Each row is a point. Two turns around zero, p and q, are shown by what they do to some points. Write where each new point lands after one turn and then the other. Backwards means that the second turn is done in reverse. Each puzzle has new turns, and all numbers are rounded.

Turn p:
[-46  12  -7] -> [ 19  33 -29]
[-29  -9 -19] -> [ -3  13 -33]
[ 33 -18  35] -> [-26  -6  44]
[-19  -5 -35] -> [  1  -4 -40]
[61 19 26] -> [  7 -36  58]
Turn q:
[-47 -37   2] -> [-32 -50  -8]
[ 40 -11  12] -> [42  0 11]
[  1 -12  -7] -> [ 5 -9 -9]
[-48 -27   0] -> [-36 -41  -8]
[24 60 13] -> [ 3 60 27]
[ 30  26 -20] -> [ 19  38 -13]
Where do these land?
p, then q backwards: [-11 -15 -40] -> [-15 -18 -38]
q, then p backwards: [-22  -4  16] -> [ 22 -15   5]
q, then p: [63 56  0] -> [ 64 -30  46]
q, then p: [ 7 37 12] -> [32 13 19]
p, then q: [-12 -32   5] -> [-34   6  -5]
p, then q backwards: [-25 -42   7] -> [-28  35 -22]

Turn p:
[ -8 -42  30 -13] -> [ -5 -41 -26  23]
[ -4  51  16 -23] -> [-10   1   0 -57]
[-50  66 -21  38] -> [-59  44  50 -29]
[ 5 -3 42  7] -> [  0 -41  11  -7]
[ 34  -6 -24 -11] -> [ 38  18 -10   3]
[ -2 -20 -12  -9] -> [  3   5 -18  17]
[ 25 -46 -31  11] -> [33 13 -8 50]
Turn q:
[  6 -20  20 -25] -> [  2 -25  22 -19]
[ 12 -19 -22 -53] -> [-25   5  25 -50]
[ 18 -21 -36  48] -> [-49  -1 -32  31]
[-28  28  28  -8] -> [46 11 13  6]
[ 1 59 34 42] -> [ 58   4 -47  29]
[ -8 -27 -25  -3] -> [-33   7  17   3]
Where do these land?
q, then p: [-29  14   6  15] -> [13 -2 33 -6]
p, then q: [ 56   4 -59 -14] -> [ 12   5 -71 -40]
p, then q: [-40  -9  39  32] -> [  3 -16  46  43]
q, then p: [ 44 -20 -24   0] -> [-33  20 -34  15]
p, then q backwards: [-27  -5  -1 -44] -> [ 41  12 -25  16]
q, then p backwards: [-4 16 40 12] -> [ 37 -24   8  -3]

Turn p:
[ 20 -49  -5   2 -37  32] -> [32 -2  5 52 -9 37]
[-63 -45  26 -11 -18  31] -> [-48  34   8  46 -33  36]
[ 11  53 -14 -17   0 -35] -> [ 12 -17  -9 -51 -16 -36]
[ 24  45 -31  39  10   3] -> [ 37  15  -8 -16  31 -48]
[ 18  37 -34 -16  47 -25] -> [ 11  -3 -25 -67  25 -10]
[23 -5 41 -3  0 17] -> [  0 -14  45   8   8  11]
[-32 -37  16   7  -2 -24] -> [-43 -13 -18  28  -5  10]
Turn q:
[-10  -8 -12 -53 -26  33] -> [ -9  -8 -13 -17  62  22]
[-20  16  34  16 -37 -18] -> [-22  27  25 -37 -21  10]
[ 34 -49 -19  68  45 -42] -> [ 54 -48  12  26 -73 -31]
[ 17  36  17 -36  -7 -13] -> [ 6 49  9  1 28 -7]
[ 25 -32 -34  16  30 -28] -> [ 47 -32 -10  13 -20 -28]
[-25  50   4  37 -32   7] -> [-35  39 -20 -20 -37  27]
[  5 -10   9 -23   5  49] -> [-15 -15   4  25  36  27]
[-28  -3   0 -25  21  11] -> [-27 -12  -7   6  25 -20]
Where do these land?
q, then p: [-28  33 -26  21  44  37] -> [  1  35 -57  30  -2 -30]
q, then p backwards: [ 27  -3 -26  26  -9 -26] -> [ 16  13 -32 -20 -31   6]
p, then q: [ -8  -2  20 -75 -53  12] -> [ -8   7  28 -42  22  77]
q, then p backwards: [19 -4 -8  0 40  9] -> [  7 -17   0  31 -28  -3]
p, then q: [  2 -54   2   2 -33 -28] -> [  5 -50 -13 -10 -32  31]
q, then p: [-20   6  34 -17 -22 -44] -> [-29 -22  23 -39 -30  -3]
p, then q backwards: [ 9 24  4 44 33 41] -> [ 18  18  27 -60   2 -19]

Turn p:
[ 20   7 -39  26 -46  -6  34   1] -> [-51  31   0  38   1  17 -16 -19]
[ 10 -13 -14  33  28  14   3   7] -> [ -1  10  11 -13  19  37  21  -4]
[-19  80  25 -47   7  10  33  13] -> [ -4  -2   9 -26 -74 -55  12 -40]
[-19  -6  22  16  17 -32  -8  -1] -> [ -6  -7   1 -37  20 -11 -10  20]
[-58 -22   7 -70  26   5  12  21] -> [ 18 -62 -33  -8   5 -50  41 -23]
[  4 -25  25  29  14  19  29 -38] -> [-21   0  24   2   1  15  38  48]
[ 26   8  34   7 -18   0   3  32] -> [  9  50 -18  -6  -8 -16   1   8]
[ 21  -4   6 -28  23 -21 -21  -9] -> [ 36  -6  25   0  17 -21 -10   1]
[ 13 -24 -66  35 -50  11 -85 -26] -> [ 20 -15 -19  48  19  85 -76   9]
Turn q:
[-20   0  38  11   5   2 -11 -41] -> [-15   7 -15   4  15   1 -41 -37]
[ 50  31 -24 -14  -1   7  47  15] -> [-13 -13  45 -35 -11  25  48  10]
[-32 -25 -24  -9  66  35  30   0] -> [-52   3   3  69 -23  22  13  13]
[ 32 -31 -18 -39  10  -9 -10  17] -> [ 19 -39  -8  12  13  22  24  32]
[ 25  28  20 -16 -16  -5 -26  30] -> [ 21  14   4 -35  37   4   4  25]
[-38 -34  39  32  26 -11  36  -1] -> [ 11  26  19  54 -20  18 -32 -37]
[ 33   2 -37  55 -42   2 -18  -2] -> [ 21  -3 -24 -56 -56 -16   1   7]
[ -8 -11 -38   5  14 -48 -37  13] -> [ 33   4 -50  17  -3 -16  39   2]
[-43  41  43 -24 -62  28 -10 -31] -> [-28   3  26 -31  47 -61 -55 -14]
Where do these land?
q, then p: [ -4  -3   3 -28   9  71  22  25] -> [  9   5 -64 -51  -6  -4  13   8]
q, then p: [-11 -33  -8  16 -11 -40  38 -30] -> [-20   6  21  36   9  11 -16  55]
p, then q: [ 25  22  24 -22 -18  35  -5 -38] -> [ 43  12  22 -43 -15  -8 -22   6]
q, then p: [  8 -64   0   0  53  24 -23  31] -> [ -1  38 -42  -1  -2  72  10 -23]
q, then p: [-14  25 -22  38  -6  12 -33 -13] -> [-15 -23  -3  12  -6 -16 -40 -38]
q, then p: [ 38   3 -23   8 -14 -65  17  -4] -> [-13  15  38  59   2 -22  28  13]
q, then p backwards: [  2   0  29  27   7 -65  24  17] -> [ 50  12 -23 -19  30  28 -19  34]
q, then p backwards: [-41  21  15 -26  49  -2  10  15] -> [ 43 -35 -23  12 -19  -7  40   3]
p, then q: [ -3  29 -20 -14 -70  28 -50  -4] -> [ 11  -9 -50 -53 -40 -35 -19  30]

Turn p:
[-19 -16  -3   7  15  22  -7  10   1] -> [-24  18  -5  -6 -14   5   3 -18  -4]
[-14 -11 -13   2  10 -97   1  23  17] -> [ 11  45   5  -4  63   5 -34  37  46]
[ 18   8  -9   7   6   8  35  -1 -11] -> [ 13 -13  -8   5  -6  34  14  10  -7]
[-11  -1 -12   2   2  16  -4 -55  21] -> [ 12   7  -8  27  12 -21  35 -32 -16]
[ 28  77   2   7  -4   4  -6 -23  13] -> [ 38 -63 -11 -17  17 -11  25 -18  20]
[  1  -5  12  -1 -17  -9 -10  16  12] -> [ -6   2   8 -16   4 -18  -7  17  -1]
[  5 -17  14  -4 -26   8 -14  -9 -65] -> [-14 -21  -4  44 -42 -12 -31  17  -2]
[-14 -17 -12 -40   3  22   3  11 -12] -> [  5  17   5  -1 -23   9 -29 -19 -29]
[12 -5 -5 10 -9  6  7 23 13] -> [-12  -3  -3 -21   5   8   4  16 -13]
[-11 -12  44   1   4  21 -13 -18  19] -> [-10   9  31  -1 -22 -30  29 -12   2]
[ 24  13  -7  -2  19 -15 -14  11  18] -> [ -4 -15  15 -16  32  10  -5  -8   9]
[-19 -14 -10  11  -3  15  22  13 -24] -> [ -9  16 -24   5 -28  20  -3   9  -6]
Turn q:
[  0   7   2  19 -17  29 -31 -47   9] -> [  5  44 -25  17 -12  12  33  22  -5]
[ 24   4 -16 -21 -16 -13 -18  -6   1] -> [ 13  13  25   7  18   3  22 -14   6]
[ -8 -28  29   4   5  -4   0  10  33] -> [-18   6 -11  -8  10 -44 -12  11 -12]
[-18  15  37   5  27 -18  36  -6   9] -> [-26 -11   3 -47 -27  -6 -17  12 -13]
[ 22  19 -33   5  -6   3  11  30  -5] -> [ 22 -28   9   2  23  20  -2   5  27]
[ 16 -43 -16 -23 -28  -3  39  12  23] -> [ 23   2  25   4  47 -15 -36   8 -30]
[ 16  14 -10  -6  41   9  -9  -6 -10] -> [  7 -24  16  10 -31  -1  23   8   8]
[ -8   7  15 -19   7   6   9  19  -9] -> [-24 -23   5  -1   3   5  -3  -6  -9]
[-50  12 -23  -7  -3 -12 -51 -14 -23] -> [-24  35  -3  36 -29  17   0 -37  34]
[  6  -7  15  43  -9   3  13   9 -28] -> [ 20 -15 -45 -19  -2   8  -7 -10  -6]
Where do these land?
p, then q backwards: [ 29   2  17  18 -11 -25  -9  11  27] -> [ 24  18   6 -11   0   2  10  22  39]
p, then q: [ 10 -26  17   2   1  -1   3 -25 -15] -> [  0  -2 -36 -23   2   1 -10   1   4]
q, then p backwards: [ 14  12 -28 -30  42   0  -6 -15  33] -> [ 18 -19  64  -4  -5 -13   6 -12  -3]
p, then q: [ 25   6   2   9  14  18  21  14 -14] -> [ -3  -6 -16  24  16   5 -10  10 -27]
q, then p: [  7  -4 -17  12 -15  26  44 -17  34] -> [-29 -27  11 -35 -11  21 -35  -4   8]
p, then q: [-30 -10  -7  -5  14   8 -23  51  -9] -> [-39  34  16  29   0  17  14  -6  15]
q, then p backwards: [-17  15 -18   9 -35   6 -32   1  -1] -> [-21  -9 -19  23  32 -23   9 -11  -7]
q, then p: [ 14  -5   5   9 -13  -5 -10  35 -15] -> [ -3  16   9  23  22  16  12 -16  -9]
p, then q: [  1   4  28 -15 -34 -26  -3 -12 -21] -> [  9  -3 -13 -21  29 -31   9 -20  23]
q, then p: [-36 -26 -23   4  22 -32  33 -36  -8] -> [ -3 -48   4   2   0 -60 -23   7   2]
q, then p: [-16  33  24 -14  14  32 -19  -7 -12] -> [  4  31 -38  -7 -32   1  11  11 -14]

Turn p:
[ 22  27 -54  44 -35 -12  14 -26  10  37 -24] -> [ 12  41 -23  10 -59  55 -17  26 -18  -1  12]
[  9 -38   7  27 -26 -14  37  20   4  49  15] -> [ 18  13  37  17 -49 -17   6  21  11  36  30]
[ 28 -23 -34  44  38  29 -30  34  27 -39  41] -> [ 42  -3 -31 -70  -7 -45 -28  10  34 -30   8]
[  1 -29  33 -47 -14 -13  -2 -29  39 -31  49] -> [-30 -55  45 -38   0   8  25 -35  23 -11  14]
[ 12  34  27   1   7  33  23 -47  -1 -17 -44] -> [ 13 -15 -41  43  25  50  23 -16  15  -9   0]
[  8   6   7 -28  45  13  -8 -15 -43 -15   5] -> [ 22 -12  -8   4  28 -13  16 -32 -12 -10 -48]
[ -5 -26  12  25 -29  28 -41  32 -13  17  26] -> [ -9  14  -6 -12 -13 -44 -41 -24  20  38  17]
[-38  15   2  41  15 -45 -43 -41  40 -24 -35] -> [-72   3 -55 -17 -10  19  24  42  21 -21 -20]
[  8   9 -20  40 -29 -22  26 -27   4 -26 -32] -> [ -7  11 -11  30 -32  39 -10  27  24 -37   0]
[ 21  37   1  -6  29 -32  22  28 -44 -20 -39] -> [ 19  46   6  40  36  -7  19  12 -16 -45 -25]
[-53 -17 -11 -36 -18 -41  42  18  30  -5  49] -> [-32 -52  65 -10 -18 -20   2  31 -36 -16  26]
[ 18 -20  31 -37 -31  34  -8 -10  41  18   9] -> [ -3 -21  22 -23  15  29   3 -33  21  43  39]
[ -7  30  27 -45  22  38 -20  37 -48  42  23] -> [ 18  11  -1  10  45 -44   1 -53 -56  40   0]
[-23  -6 -27 -23  26   5 -12  25 -46  14 -41] -> [ 10  19   1  17  37 -13 -23  23 -30  21 -51]
Turn q:
[ 31  -6  30  20 -47   2  47 -28 -16  20  -1] -> [ -1 -52  45   9  28 -10  38  15 -12 -24  -5]
[ 35 -32 -17  22  32  12 -24  32  44 -63  37] -> [-47 -27 -36  -7 -61  -3 -50  30 -11  40   8]
[ 35  36 -32  48  -1  26  11   8  -4  26  14] -> [-25  -9  29  15  42  -9 -32  26  10   8  46]
[-32   1  26 -33  15  23  30 -37  -1  12 -28] -> [ 31  19   6  15  23   1   4  -3 -10 -24 -62]
[-23 -27   9 -47 -18  -4  -6   9   2  23   5] -> [ 12  -2 -30 -32  10  20  26 -17  17 -11 -25]
[ -2  35  50   5 -63 -15  37 -38 -52 -11 -44] -> [ 59 -13  51  40   8 -17  75  12 -19 -34   5]
[ 45  19   5  35 -17  -6   2 -69 -43  11  28] -> [ -2 -47  68  44   1  21  -8 -14   7 -34  29]
[ 35  20  63  42  -4  -9   5 -11 -39  23  -4] -> [ 21 -23  89  -2   0  -1  18   6  -1  17   9]
[ -9 -53 -41  17  37 -28 -24  25  37 -20 -14] -> [-53  14 -45  -9 -31 -28 -18 -38  -9  37  -5]
[-12   0 -19 -43  11  -5 -47  24  56  -9 -23] -> [  7  31 -58 -31 -29 -31 -22  -6  36  -2 -10]
[-10 -11 -43 -53  45 -10  -5  46   4 -15   2] -> [ 17  20 -70 -27   1   9 -37 -24 -21  24   6]
[-44  29 -29   2  23 -15   0  23  30   8  45] -> [-33  55 -18 -31   3  27 -25   9 -13 -18  22]
[-49 -11  -2 -15 -13  29 -26  17 -19  -5 -17] -> [ 13  32 -31  17   5  21  30   4  27  23 -16]
Where do these land?
q, then p backwards: [ 51  -1  36  80  20  46 -32  -2 -49   6 -11] -> [-25 -85  32 -32 -51   7  45  13  -6  36 -18]
p, then q: [  9 -12  40  35   8  49 -14   3  26 -10  -3] -> [-49  -8 -23 -25   6  -7 -40 -16   3 -31   3]
q, then p: [-13  31  55  -4  -8 -50  11  -6   3 -39  11] -> [  3  12  42  49  10   5 -20 -49  11 -28  21]
q, then p: [ 17   5 -34 -36 -46  29  -3  -3 -13  10  20] -> [ 40 -27  -2 -50  -2 -12 -15  24  19 -14  -1]
p, then q backwards: [  0 -37 -33 -37  -6  -9 -12  36   2  -3  -8] -> [15 24 34 14 35 17 16  9 14 34  8]
q, then p: [-35 -36 -46 -39   3  12  -7 -19 -31  20  50] -> [ 37 -53 -59 -18   6  27 -36   5   0   9 -22]
q, then p: [-18  -9 -40 -54  15 -14 -33 -29  12  16  -8] -> [ -9 -13 -33 -35  -9  59 -13  -1   4 -31 -20]
p, then q backwards: [ -7  40  41   0  15 -13  57  17   0  -9 -47] -> [-26  28 -28  20 -55  29  31 -20 -38 -11 -13]
q, then p: [-13 -11 -49  18 -12  16  -7  -9  -5 -18 -10] -> [ -2  -7 -31  -5 -38 -15 -13  29 -11 -10   2]
q, then p backwards: [ -5  76  32   1  18 -49  38  34  36 -19  21] -> [ 15  26 -70   1   5 -40   4  62  32  24  35]
p, then q: [  1   4  41  74 -15  13 -16   5 -18  39 -20] -> [-51  27  12  -9  31 -17  -3   3  13 -43  57]
q, then p: [ 12 -51 -44 -39   7 -30  18 -28  37   7   5] -> [-25 -31   0 -11  -9  32 -29  20   8 -16 -73]
